Each point is reached from the start by the listed moves, each made once or not at all, plus a little noise. Say if it took an odd or an even number of moves. Then give how often each move was made.
(in the rows, 128 means zero)

Moves:
(1): [163 144 193 137]
(2): [114 159 117 150]
(3): [ 81 108 133 136]
Start: [148 129 129 159]
Points:
[116 157 188 201] => odd (1, 1, 1)
[132 123 197 178] => even (1, 0, 1)
[ 86 138 130 192] => even (0, 1, 1)
[145 127 126 167] => even (0, 0, 0)

Moves:
(1): [169 147 127 158 122 163 115 123]
(2): [ 98 182 163 138 115 181 155 111]
(3): [134 108 149 121 137 128 113 128]
(4): [137 108 128 165 138 112 133 108]
(5): [125 110 118 102 183 136 130 131]
(6): [115  76 106 129 102 141 157 130]
Start: [121  88 165 121 136 122 147  98]
Points:
[ 91 124 190 105 176 186 175  86] => even (0, 1, 0, 0, 1, 0)
[163  17 162 181 124 153 152  76] => even (1, 0, 1, 1, 0, 1)
[155  36 142 189 117 153 168  75] => odd (1, 0, 0, 1, 0, 1)
[145  36 133 126 158 176 165  99] => odd (1, 0, 0, 0, 1, 1)

Moves:
(1): [174 130 178 132 144 153 161 132 113  83 151]
(2): [141 162 138 130 127 133 130 123 131 166 128]
(3): [128  97 160 116 143 148 100 148 136 150 147]
(4): [113  87 107 179 131 139 128  84 154 152 154]
(5): [130 136 121 143 174  72 140 143 158 137 145]
(6): [127 139 120 127 143 148 137 144 116 133 119]
(7): [ 89 113 149 106 149 108 206 120 150 119 111]
(8): [129 105 104 154 102 136 158 142 126 147 141]
(9): [144 128 122 136 125 134 118 136 173 119 108]
(10): [161 109 121 121 128 133 135  93 129 144  96]
(11): [128 130 125 113 136 131 136 113 144 135 159]
Start: [113 119 133 125 134 129 139 147 107 122 114]
Points:
[191  48 117 202 139 204 206 105 153 134 119] => even (1, 0, 0, 1, 0, 1, 0, 1, 1, 1, 0)
[127 162 136 142 181  77 153 154 141 172 132] => even (0, 1, 0, 0, 1, 0, 0, 0, 0, 0, 0)
[114  48 135 175 145 170 102 133 185 160 141] => odd (0, 0, 1, 1, 0, 0, 0, 0, 1, 0, 0)
[111 103 129  96 224  82 249 119 164 154 104] => odd (0, 0, 0, 0, 1, 1, 1, 0, 0, 1, 1)
[160 136 173 108 175 176 186 148  97  88 160] => odd (1, 0, 0, 0, 0, 1, 0, 0, 0, 0, 1)

Moves:
(1): [140 133 138 136 142 124 135 120 132 125 120 127 135 123 119 144 126 138
 125 116]
(2): [143 149 127 119 122 122 125 113 138 126 132 144 125 148 135 125 134 125
 130 103]
(3): [122 141 150 120 149 134 134 127 116 132 141 141 127 125 131 132 126 117
 125 134]
(4): [121 137 121 141 147 126 111 129 129 122 119 127 118 140 132 128 105 130
 137 150]
(5): [153 107 126 103 143 125 125 130 130 106 137 115 125 132 141 114 127 128
 127 120]
(6): [132 111 130 122 125 147 104 118 123 144 140 130 145 107 127 127 116 125
 134 126]
(7): [114 128 131 130 124 155 142 133 116 120 123 121 129 131 111 119 129 118
 144 136]
(8): [132 143 131 106 125 118 121 149 122 127 112 141 127 133 106 155 130 128
 133 126]
(9): [125 126 133 111 113 142 133 129 151 122 133 119 124 126 137 122 125 140
 121 131]
(10): [120 132 117 124 145 124 136 123 132 153 138 112 126 140 132 128 128 122
 125 125]
(11): [120 149 115 132 140 132 148 122 120 126 152 134 115 115 127 149 138 128
 120 130]
(12): [126 116 127 125 133 122 158 111 129 125 141 135 132 140 131 134 129 139
 141 124]
(13): [119 147 120 153 116 131 117 122 127 117 127 130 162 131 124 113 130 154
 123 133]
(14): [125 123 138 135 126 152 121 121 123 123 136 117 132 148 123 129 134 128
 121 127]
(15): [139 135 116 129 138 146 118 137 123 139 124 127 123 124 151 144 144 129
 129 136]
(16): [109 129 136 113 134 135 126 104 128 128 112 120 123 133 116 141 139 140
 134 123]
(17): [124 120 132 132 139 134 130 138 133 133 139 125 127 136 124 123 137 122
 142 115]
(18): [121 137 136 129 132 132 126 142 111 136 126 119 122 128 130 123 111 144
 131 109]
Start: [111 131 124 124 148 126 135  93 129 136 125 108 123 127  92 115 123 125
 136 142]
Points:
[ 84 154 147  91 165 180 115  61  94 136 113 110 125 182  50 142  97 149
 189 112] => odd (0, 1, 0, 1, 0, 1, 1, 1, 0, 0, 0, 1, 0, 1, 0, 1, 0, 1)
[115 134 159 119 249 155 130 100 110 141 156  67 110 175  99 113  92 127
 144 116] => even (1, 0, 1, 1, 1, 0, 0, 0, 0, 1, 0, 0, 0, 1, 0, 0, 1, 1)
[ 81 149 142 135 182 188 145  93 127 142 125  54 114 168  80 112  84 145
 141 142] => odd (1, 0, 0, 1, 0, 0, 1, 0, 1, 1, 0, 0, 0, 1, 0, 0, 0, 1)
[123 160  97 128 205 151 155  35 126 116 174 103 155 153  93 115 103 152
 161 126] => even (1, 1, 0, 1, 1, 1, 1, 0, 0, 1, 1, 1, 1, 0, 0, 0, 0, 0)
[101 192 115 107 170 200 134 111 134 121 145 111  92 178  87 155 145 120
 162 145] => odd (0, 1, 0, 1, 0, 0, 1, 1, 1, 0, 1, 0, 0, 1, 1, 0, 1, 0)

Moves:
(1): [126 120 121 146 132 121 117 136 125 132 121 140 130 113 111 124 143 142
 133 126 140 119 145 132]
(2): [120 114 129 143 141 132 121 146 104 121 133 132 120 121 143 142 127 126
 144 117 138 129 132 122]
(3): [123 130 148 132 108 113 132 105 134 124 142 127 104 105 127 108 130 136
 124 120 157 132 132 128]
(4): [123 128 131 127 133 131 128 110 121 129 130 137 128 122 119 130 125 135
 118 118 132 121 124 129]
(5): [125 124 129 108 137 122 110 122 126 112 142 140 108 122 104 127 144 166
 130 131 142 114 134 122]
(6): [116 131 129 132 138 129 131 124 136 132 143 119 141 131 124 122 133 136
 130 126 136 135 120 124]
(7): [117  99 143 115 131 128 143 134 125 132 148 155 122 105 119 118 127 133
 125 122 134 134 123 113]
(8): [119 125 122 126 124 142 132 135 132 134 142 132 124 146 136 121 129 130
 115 118 129 125 139 134]
(9): [127 139 140 128 124 116 131 143 151 123 123 122 118 127 121 141 131 139
 116 120 127 130 132 124]
(10): [131 129 133 118 133 142 132 126 128 133 118 123 140 123 126 123 125 128
 121 126 141 124 138 124]
(11): [121 147 119 134 129 130 135 141 121 133 131 124 138 127 134 120 131 130
 129 118 127 127 120 126]
(12): [133 128 143 123 148 116 136 124 134 133 130 140 115 108 132 110 139 143
 122 129 127 132 138 139]
(13): [132 140 112 124 137 124 128 124 129 127 126 144 128 137 136 129 122 131
 127 131 137 133 137 122]
(14): [120 139 115 122 116 132 132 114 119 156 118 104 144 144 131 149 133 137
 137 127 109 122 128 118]
(15): [126 108 124 128 127 114 100 133 127 115 118 118 132 120 137 132 109 119
 132 130 122 128 125 129]
(16): [109 130 134 126 130 132 142 121 144 104 140 128 120 110 128 123 129 130
 128 114 133 129 129 141]
(17): [121 132 124 111 118 142 120 122 148 131 139 130 119 123 131 145 127 123
 125 140 145 124 116 134]
(18): [130 150 129 113 124 135 129 126 134 142 146 117 135 148 126 145 115 132
 135 133 119 113 133 138]
(19): [115 136 134 123 136 122 126 139 135 131 137 142 118 130 122 123 149 120
 136  99 140 134 140 132]
(20): [140 128 113 122 120 133 133 145 114 147 125 125 127 138 128 131 120 124
 119 122 124 153 138 128]
(21): [153 143 135 130 125 132 127 131 135 140 104 143 133 136 137 120 128 144
 132 127 118 143 140 138]
(22): [119 138 113 139 131 148 120 119 136 137 137 119 121 114 123 123 127 120
 134 126 124 118 126 115]
(23): [150 121 118 124 130 128 128 109 138 133 128 131 131 115 117 121 138 148
 132 120 150 104 121 126]
(24): [112 131 123 117 140 128 145 123 141 138 117 138 107 144 115 122 126 131
 135 136 135 124 112 131]
Start: [112 145 147 121 130 160 152 123 108 135 128 133 141 136 150 125 140 122
 151 129 145 156 142 134]
Points:
[ 61 158 159  95 134 200 182 122 125 148 203 160  94  96 148 126 110 152
 122  61 202 160 187 115] => even (0, 1, 1, 1, 0, 0, 1, 1, 1, 1, 0, 0, 1, 0, 0, 1, 0, 1, 0, 1, 0, 1, 0, 0)
[ 18 147 149  67 145 149 143 151 144 132 212 208  45  98 111 131 146 198
 148  45 246 150 174 143] => odd (1, 1, 1, 1, 1, 0, 1, 1, 1, 0, 1, 0, 1, 0, 1, 1, 1, 1, 1, 1, 0, 0, 0, 1)
[106 150 141 118 171 169 107 126  99 139 144 163 101  82 131 125 138 197
 171  93 155 147 195 160] => odd (1, 1, 0, 1, 1, 0, 0, 0, 0, 0, 0, 1, 0, 0, 1, 1, 0, 1, 0, 1, 1, 1, 0, 0)
[ 36 173 171  83 124 135 163 121 154 177 196 141 112  69 121 127 159 182
 140  51 195 166 165 147] => odd (1, 0, 1, 1, 0, 1, 1, 0, 1, 0, 1, 1, 0, 1, 1, 1, 1, 1, 1, 1, 0, 0, 0, 0)
[ 64 172 157 133 139 171 172 105 172 145 155 172  86  92 129  99 176 210
 150  64 249 137 140 161] => odd (1, 1, 1, 1, 0, 1, 0, 1, 1, 0, 1, 0, 0, 0, 0, 1, 1, 0, 0, 0, 1, 0, 1, 1)

Moves:
(1): [129 112 121 149 135 135 122 138 114 131 113 143 126 118 118 119 125 125
 129 107 126 113 138 119 108 131 152]
(2): [133 122 142 114 129 144 124 135 134 155 133 149 147 131 126 121 124 115
 129 135 124 143 130 135 124 144 129]
(3): [119 135 136 143 141 138 138 118 118 126 112 136 121 145 140 131 114 124
 123 129 127 121 141  98 121 129 136]
(4): [125 130 128 134 117 144 142 124 127 138 129 138 141 111 129 119 133 120
 125 134 134 139 131 113 136 142 124]
(5): [127 112 148 128 119 123 115 109 122 128 119 139 109 134 113 118 132 135
 125 129 125 110 130 132 137 132 143]
(6): [141 128 123 131 147 141 123 138 123 153 140 124 138 113 145 142 143 116
 142 118 113 146 126 124 130 133 119]
(7): [115 131 130 125 125 132 136 114 136 115 130 159 132 126 123 117 137 118
 133 131 125 106 130 127 135 125 147]
(8): [142 138 134 137 120 130 121 116 129 132 146 134 140 134 123 139 110 132
 133 133 129 126 143 132 121 114 130]
(9): [128 122 132 127 118 136 120 126 132 143 131 138 130 133 134 122 139 119
 137 123 116 135 130 142 130 127 133]
(10): [116 152 115 113 107 108 133 148 158 107 131  95 114 104 104 138 114 153
 118 115 117 111 130 111 134 145 128]
(11): [130 144 122 145 128 133 146 157 116 127 131 104 139 122 128 128 129 110
 128 118  94 135 130 122 149 120 141]
(12): [140 120 133 131 126 153 122 108 138 135 131 140 133 140 128 119 136 141
 133 130 129 122 130 135 132 129 140]
(13): [117 127 137 137 122 145 141 125 137 128 126 129 145 137 116 146 136 119
 111 123 123 123 115 130 142 140 130]
(14): [135 114 145 133 134 143 115 129 132 131 138 146 146 129 137 120 143 135
 110 128 133 143 126 146 129 141 108]
(15): [113 105 128 125 134 126 123 125 122 143 128 129 123 123 130 125 128 143
 125 126 140 119 135 136 121 140 143]
(16): [149 134 134 124 136 116 124 127 139 139 125 122 138 127 127 146 116 149
 123 117 133 121 140 113 124 114 135]
(17): [118 116 108 124 144 126 104 131 125 123 132 153 117 128 120 132 123 123
 151 119 131 162 140 146 117 123 123]
(18): [133 113 133 119 131 128 128 123 135 124 133 138 141 126 125 120 125 125
 127 106 131 126 137 124 126 145 127]
(19): [125 127 130 153 125 122 114 122 143 126 128 121 123 136 122 132 125 133
 121 138 134 140 113 127 138 130 127]
(20): [132 121 122 128 125 126 118 121 119 135 130 137 123 137 125 114 147 125
 122 138 141 125 129 138 128 135 137]
(21): [121 133 123 141 119 121 130 127 130 130 131 130 112 127 119 128 127 144
 114 132 130 130 110 146 135 132 141]
(22): [130 110 127 141 136 120 119 154 115 127 125 132 112 133 148 143 114 132
 135 129 121 135 134 106 122 123 129]
(23): [137 146 127 124 113 130 145 144 132 141 126 115 121 113 129 121 113 119
 139 126 146 105 162 105 136 140 138]
(24): [127 124 133 125 126 121 136 129 123 121 117 134 131 119 134 120 133 139
 142 129 120 119 132 132 126 137 135]
Start: [106 117 136 148 119 138 127 126 135 139 130 133 131 134 130 113 131 121
 132 128 112 153 133 139 108 136 116]
Points:
[123 109 132 206 101 129  82 152 184 130 141 193 113 102  97 124  86 202
 149  99 124 121 197 120  98 155 187] => odd (1, 0, 0, 0, 0, 0, 1, 1, 0, 1, 0, 1, 0, 1, 0, 1, 1, 0, 1, 0, 1, 1, 1, 1)
[ 90 120 148 209 141 167 103 185 180 176 147 178 153 134 130 167 122 119
 116  91  42 210 137 120 145 172 151] => even (0, 1, 1, 0, 0, 1, 1, 0, 1, 1, 1, 0, 1, 1, 0, 1, 1, 0, 1, 0, 1, 1, 0, 0)
[121  95 177 134  68 154 117 117 174 204 129 169 129  94  95  67 142 205
 100 127 147 103 184 147 133 230 182] => even (0, 1, 0, 1, 1, 0, 0, 0, 0, 1, 0, 1, 0, 1, 1, 1, 0, 0, 0, 1, 1, 0, 1, 1)
[166 110 186 179  79 169  89 104 177 217 159 189 166 149 124  86 137 168
 125 148 139 154 173 181 124 171 163] => odd (0, 1, 0, 0, 0, 0, 0, 1, 1, 0, 0, 1, 0, 1, 0, 1, 0, 0, 1, 1, 1, 0, 1, 1)
[142  59 188 191 147 185  83 104 161 205 140 246 167 163 169  98 166 144
 131 116  99 172 150 142 116 187 168] => even (0, 1, 1, 0, 0, 1, 1, 0, 1, 0, 0, 1, 0, 1, 0, 1, 0, 1, 1, 1, 1, 1, 0, 1)
[146  21 197 182 127 172  82 155 135 246 122 208 165  87 158  90 133 135
 148  79 116 156 207 101 106 224 166] => even (1, 1, 0, 1, 1, 1, 0, 0, 1, 0, 0, 0, 0, 1, 1, 1, 0, 1, 1, 0, 0, 1, 1, 1)
[ 80 125 141 187 120 159 156 131 172 162 137 132 171 107 108 138 145 120
  94  84  90 128 155  65 155 197 175] => even (0, 0, 1, 1, 0, 1, 1, 0, 0, 1, 1, 0, 1, 0, 1, 1, 0, 1, 1, 1, 0, 0, 0, 0)
[ 92  53 166 221 145 166 105 133 126 217 107 223 140 146 145 128 147 130
 126 108  93 136 146 116 101 182 216] => even (1, 1, 1, 0, 0, 1, 1, 0, 1, 0, 0, 0, 1, 0, 1, 1, 0, 0, 1, 1, 1, 1, 0, 1)
[116 101 147 155 129 103  85 129 150 120 130 158 100 140 105 156  57 168
 144  80 103 137 204  78  86 137 143] => even (0, 0, 1, 0, 1, 0, 0, 1, 0, 1, 0, 0, 0, 0, 0, 1, 1, 1, 0, 0, 0, 1, 0, 0)
[ 84 105 154 190  76 148 125 126 172 140 135 167 147 102  82  97 135 154
 107 114 141  74 181 131 117 206 182] => odd (1, 0, 0, 0, 0, 0, 1, 1, 0, 1, 0, 0, 1, 1, 1, 0, 0, 0, 1, 1, 0, 0, 1, 1)
[142  93 160 196 138 184 102 185 143 249 144 145 181  97 146 109 135 106
 136  84  89 172 181 124 117 178 162] => even (1, 1, 0, 0, 0, 1, 0, 0, 1, 0, 1, 0, 0, 1, 1, 1, 0, 0, 1, 0, 0, 0, 1, 0)
